Each row is a point. The points of each table are mixes of a few directions, plus a little noise. Count the directions of each table, and those that both share. Where both have some left over, give the other angles between the two spaces (their principal angles), to ten degrees, smallest first.
In the rows, zero is written as 128.

First (6 x 2)
[[119 190]
 [133  93]
 [129 122]
 [121 175]
 [136  71]
 [130 117]]
Second (5 x 2)
[[116 121]
 [ 61  92]
 [161 146]
 [146 138]
 [157 143]]
Directions: first 1, second 1, shared 0; angles 70

First (8 x 6)
[[104 105  92 169 199  82]
 [119 138 130  98 128 176]
 [164 144 151 130  75 125]
 [111 118 149  93  96 133]
 [126 122 100 167 178 101]
 [149 138 155 111  73 135]
 [110 130 144  82 106 170]
 [141 130 102 174 169 102]]
Second (7 x 6)
[[183 167 156 117  61 171]
 [117 127 110 134 163 138]
 [111 122 121 120 146 136]
 [126 108  96 191 185  55]
 [ 92 106 159  72  85 131]
 [123 130 133 112 120 144]
 [144 136 120 149 136 122]]
Directions: first 3, second 3, shared 3

First (11 x 11)
[[114 120 124 144 138 135 135 141 162 151 138]
 [101 112 120 158 148 141 141 154 193 172 148]
 [140 135 132 114 119 122 122 116  99 108 119]
 [101 111 120 159 148 141 141 154 195 173 148]
 [105 114 121 155 146 139 139 151 185 166 145]
 [170 154 141  80  96 107 107  87  25  59  97]
 [158 146 137  94 106 114 114  99  56  80 106]
 [110 117 122 148 141 137 137 145 171 157 141]
 [163 149 139  88 101 111 111  94  42  70 102]
 [147 140 134 106 113 118 119 109  81  96 114]
 [ 99 110 119 161 150 142 142 156 199 176 149]]
Second (10 x 11)
[[170 137 133  86 108 102 102 117 115 120 129]
 [177 145 137  78 100 101 100 104  77  94 116]
 [112 110 119 149 146 133 133 158 212 185 155]
 [136 118 124 124 132 120 119 147 188 169 150]
 [ 93 137 132 157 133 154 155 107  48  73  96]
 [145 113 121 119 133 112 111 157 223 192 163]
 [123 122 125 135 134 129 129 139 159 149 138]
 [ 83 121 124 171 147 156 157 134 125 125 122]
 [ 84 131 128 167 140 159 160 117  76  91 104]
 [157 146 137  94 106 114 114 100  57  80 107]]
Directions: first 1, second 2, shared 1

First (10 x 18)
[[156  71 102 190 138 125  95 143 154 169  56 152 196 151 103 182  99 159]
 [166 146 116 122 131 142 107 119 120 147 137  92 120  88 143  78 212  82]
 [148 134 121 129 130 135 116 124 126 139 129 112 128 110 134 107 167 108]
 [115 171 144  84 122 132 148 116 108 103 179 105  80 106 148  83 162  99]
 [156 116 113 147 133 134 106 129 134 151 107 119 148 117 127 123 158 117]
 [ 97 133 142 114 123 120 151 129 125 105 143 143 114 146 125 144  84 148]
 [ 86 184 159  63 116 127 170 115 103  79 201 113  58 116 150  86 133 110]
 [165  72  99 192 139 128  89 142 154 174  55 146 197 144 105 173 115 151]
 [ 74 116 148 124 122 111 162 137 133  96 130 169 125 174 113 182  26 181]
 [118 138 135 116 125 127 137 126 123 118 141 127 115 128 131 123 124 127]]
Second (9 x 18)
[[113  96  83 153 139 176 136 120 139 113 129 142 158 136 149 120 126 172]
 [133 159 140  87 109 108 110  90 109  94  84 171 171  53 141  86 155 163]
 [137 133 165 107 142 124 133 143 123 177 135 104 102 129 131 172 100 106]
 [110  91  70 171 151 175 150 142 137 154 150 115 124 170 145 170 118 145]
 [112 204 188 151  94 106 100 130 159 104 120 123  99 149  91  51 124 138]
 [123 128 132 126 135 118 139 116 141  63  58 150 134 125 115 142 146 139]
 [161 103 197  54 144 132 119 127 111 164 140 118 143  82 150 141  87 110]
 [129 112 105 165 108 133 115 140 137 126 199 115 125 168 115  67 129 108]
 [135 126  74 138 130  79 151 142  97 156 137 115  95 140 116 204 167  71]]
Directions: first 2, second 6, shared 0; angles 50, 70

First (8 x 32)
[[127 136 131 120 136 130 126 125 128 120 130 129 129 125 138 127 123 150
  133 124 126 122 126 129 130 134 120 121 124 125 132 114]
 [111 143  93  95 184 134 114 159  74 108 106 117 187 184 174 140 140 215
  173 162 142  81 124 154  96 119  82 119 160  80 129  58]
 [131 158 157 108 139 133 125 101 151 106 149 137 104  86 148 115  99 184
  127  92 115 125 120 117 151 157 116 105  93 137 144 101]
 [127 170 155  93 158 136 121 103 140  94 148 137 114  92 167 116  95 225
  140  93 116 109 116 122 149 163  99  95  94 126 149  73]
 [133 133 145 130 117 128 131 113 147 127 139 133 107 103 122 122 117 122
  116 110 121 138 127 119 142 139 136 124 110 142 132 138]
 [131 120 131 138 115 126 132 125 135 136 129 128 119 123 115 127 130 102
  118 126 128 138 130 124 131 125 140 133 126 137 125 146]
 [126  72  84 171  96 118 136 169 100 172  95 114 158 189  81 146 176   7
  120 184 147 145 143 142  93  78 160 172 183 123  99 192]
 [137  93 129 167  80 119 141 129 148 161 126 128 107 123  78 130 143  19
   97 134 129 165 137 118 132 110 171 154 134 155 114 200]]
Second (8 x 32)
[[130 114 105  89 135  95 152 136 137 104 168  70  58  77 118 174 126 103
  154 158 148  75 169  93 119 124  77  76 154 168 136 166]
 [160 120 169 138 143 182 175 123 132 153  91 179 153 178  94  70 156 123
   84 131  77 162  86 176 132 138 201 177 107 103 101  99]
 [150  79 129 142 138 105 144 154 152  99 138 136  84  63  87 115 159  97
   77 102  69 113 155 131  97 126  67  82 162 174 108 180]
 [120 142 139 117  92 111  99 100 117 177  92 128 118 181 160 120 143 150
  133 110 149 131 155 129 133 128 158 159 133 117 166 138]
 [118 129 104 123 145 120 132 144 130  91 167 101 124  83 125 161 103 118
  153 148 146 110 125 106 128 124  89  93 129 140 118 126]
 [112 147 116 141 136 141 112 132 120 113 140 131 171 127 141 138  99 139
  149 135 148 142 100 124 139 127 130 133 108 109 121  97]
 [104 154 133 167 105 136  66 115 112 152  95 168 201 173 167 105 115 166
  127  89 141 175 105 143 139 128 156 171 107  89 142  97]
 [129 137 128 106 130 133 145 120 124 136 132 110 115 142 131 139 124 127
  147 151 146 116 129 122 136 129 145 133 124 124 134 121]]
Directions: first 2, second 4, shared 0; angles 60, 80

First (11 x 32)
[[146  84  72 104 154  96  76 156 133 157 130 113 154 136 113 120 151 160
  160 139  64  66 180 122  99 116 121 167 169  70  84  95]
 [124 128 125 129 126 133 125 121 132 124 120 127 121 124 132 123 123 128
  126 120 131 126 121 134 129 138 126 124 122 134 130 127]
 [132 133 139 129 125 124 139 134 122 130 140 132 135 132 124 137 132 124
  128 138 133 138 133 120 130 116 131 129 132 125 131 134]
 [114 130 119 134 125 146 122 106 141 114 101 123 104 115 145 112 111 128
  120 102 138 125 103 147 133 159 125 114 104 152 136 125]
 [145  84  72 104 153  97  74 155 134 157 128 113 152 135 114 119 151 160
  160 136  64  65 179 123  99 118 119 165 169  71  84  95]
 [103 160 157 151 108 166 157  90 135  97 104 134  89 111 153 120  97 106
   98  98 180 167  70 150 151 163 131  89  79 188 165 148]
 [136 163 189 140 111 126 183 139 106 125 168 149 144 141 115 159 136 101
  113 161 167 185 123 103 146  90 141 119 128 139 152 160]
 [143 159 190 136 114 116 184 151 100 133 181 151 158 148 107 165 144 103
  119 175 158 184 138  93 143  73 143 127 142 125 147 159]
 [ 96 169 165 156 102 178 166  78 138  87  96 135  77 106 159 118  88  99
   89  88 195 178  52 156 159 175 130  78  64 207 175 153]
 [122 140 143 136 121 139 143 117 127 118 123 132 117 125 135 128 119 119
  118 121 146 145 110 131 137 135 130 115 113 146 141 137]
 [150  60  37  91 166  86  42 161 140 167 119 101 156 135 112 108 156 179
  176 131  31  29 199 127  84 123 114 182 183  47  63  76]]
Second (11 x 32)
[[171 126 136 148 180 148 155 120 157 113 143 140 134 119  94 183 120  92
  124 142 115 149 137  87 141 139 103 116 169 155 140 137]
 [129 129 137 127 158 135 131 119 136 129 136 133 136 132 114 141 158 123
  119 124 125 108 126 115 126 120 115 125 146 148 123 116]
 [ 99 141 144 127 147 151 126  93 136 121 117 132 115 128 134 118 165 128
  105  96 150  94  92 139 128 135 117 110 116 177 130 111]
 [132 110  96 122 116 118 106 141 129 132 114 115 124 123 137 113 103 142
  146 127 106 124 144 139 122 140 133 140 126  97 119 126]
 [103 124 112 110  57  96 106 160  93 143 119 112 126 134 162  77 101 162
  146 135 134 140 137 164 120 116 163 149  88  69 120 138]
 [ 80 109  66 109  44 111  68 135 111 130  66  92  86 112 193  37  67 180
  148  90 127 115 114 206 114 172 160 142  52  78 117 123]
 [122 103  79 119 115 120  87 131 137 130  97 108 112 117 146  96 101 152
  146 111 102 104 137 154 115 157 130 140 115 101 112 115]
 [ 94 133 107 124  28 113 114 147  97 123  91 108  95 117 186  64  53 155
  140 120 152 172 112 186 132 149 170 132  51  83 141 154]
 [134 137 164 123 195 136 143 113 136 140 167 148 162 148  86 169 217 115
  110 134 126  82 133  86 121  86 102 125 181 168 116 103]
 [169 150 185 143 179 130 184 135 130 129 188 158 169 145  75 202 171  86
  115 172 135 157 146  63 141  80 111 123 186 153 138 143]
 [171 148 180 154 189 151 186 117 147 113 171 156 150 132  80 205 151  75
  107 156 137 163 131  67 147 109 103 109 180 177 149 144]]
Directions: first 2, second 4, shared 2

First (10 x 32)
[[ 99  87 108 190 149 139  92 122 148  53 101 189  95 163 115 108 118 112
  120 108  85 181 157 108 161 192  77 109 141 143 125  31]
 [242 195 129  60 140 143 206 174 123 210 202  53 173  85 115 101 132  78
  182 154 174  10 117 168 105 151 192 156 155  81 126 212]
 [ 95 105 124 155 129 127 102 116 133  95 104 157 111 146 129 131 125 138
  113 118 109 167 135 114 139 132 104 118 123 142 128  91]
 [ 84 119 141 124 107 112 109 107 117 133 104 129 125 129 144 156 133 167
  104 127 132 159 115 119 119  71 127 125 104 145 131 146]
 [146 144 133 106 123 127 143 133 123 154 141 106 140 116 130 131 131 128
  134 135 143 105 120 137 118 113 146 135 127 121 129 160]
 [203 169 126  88 140 139 178 159 127 176 177  83 156 102 118 107 129  91
  164 144 155  52 124 154 117 152 167 145 149  96 126 174]
 [106 138 147  98 102 111 128 113 111 164 121 102 139 115 146 159 137 166
  112 136 150 129 105 129 106  55 149 134 102 136 132 185]
 [126 133 133 118 121 123 130 125 124 140 128 119 132 123 132 136 130 137
  126 130 135 126 121 129 122 109 135 131 121 129 129 145]
 [111  95 109 181 149 140 102 126 147  63 110 180 102 157 114 106 119 107
  125 111  90 167 155 114 157 193  86 113 143 137 125  43]
 [ 71  97 129 159 120 119  90 104 129  91  91 162 107 148 136 143 128 155
  101 116 107 186 132 109 138 111  99 115 113 152 130  92]]
Second (10 x 32)
[[ 85 140 108 141  90 142 118 145 128 137 100 162 160 134 121 120 156 146
   97  98 156 124 123 116 110  97 121 155 122 136 108 132]
 [ 46  99 125 121 113 142  81 142 167 116 151  91 194  99 137 104  77 117
  104 157 120  69  79 121 213 155 130 134 140 126 136 143]
 [140 104 122 169 139 125 117 107 116  87  97 190  70 160 120 127 145 136
  128 108 107 198 162 115 110 134  94 110 128 138 118  68]
 [ 92 130 119 140 130 119  80 127 189 131 194 105 185 104 148 141  96  29
  131 151 125  51 125 133 182 121 152 142  85 107 119 156]
 [147 139 128 139 116 122 132 123 112 133 115 161  99 138 123 133 155 132
  133 120 140 153 139 128  94  79 118 127 112 119  99 128]
 [216 142 157 119 145 103 159 112  87 135 130 136  37 135 123 139 145 137
  176 156 123 176 138 147  85  68 114  93 114  96  91 132]
 [ 83 155 108  96 133 149 145 162 172 162 158  53 247 105 135 134 106 100
  103 106 141  29 117 129 155 220 181 176 149 155 196 164]
 [141 111 139 100 130 119 134  92 107 150 130 112 129 120 146 144 130 163
  116 128 138 140 130 123 109 122 160 130 134 152 167 161]
 [125 104 123 144 133 134 129 117 109 100  90 163  96 151 121 120 139 169
  115 108 115 183 142 114 116 153 105 119 150 150 139  84]
 [202 156 150 110 151 124 182 153  94 129 116 108  62 135 105 119 131 152
  174 148 114 156 123 152 104 131 103  97 147  99 105 112]]
Directions: first 2, second 6, shared 1; angles 30
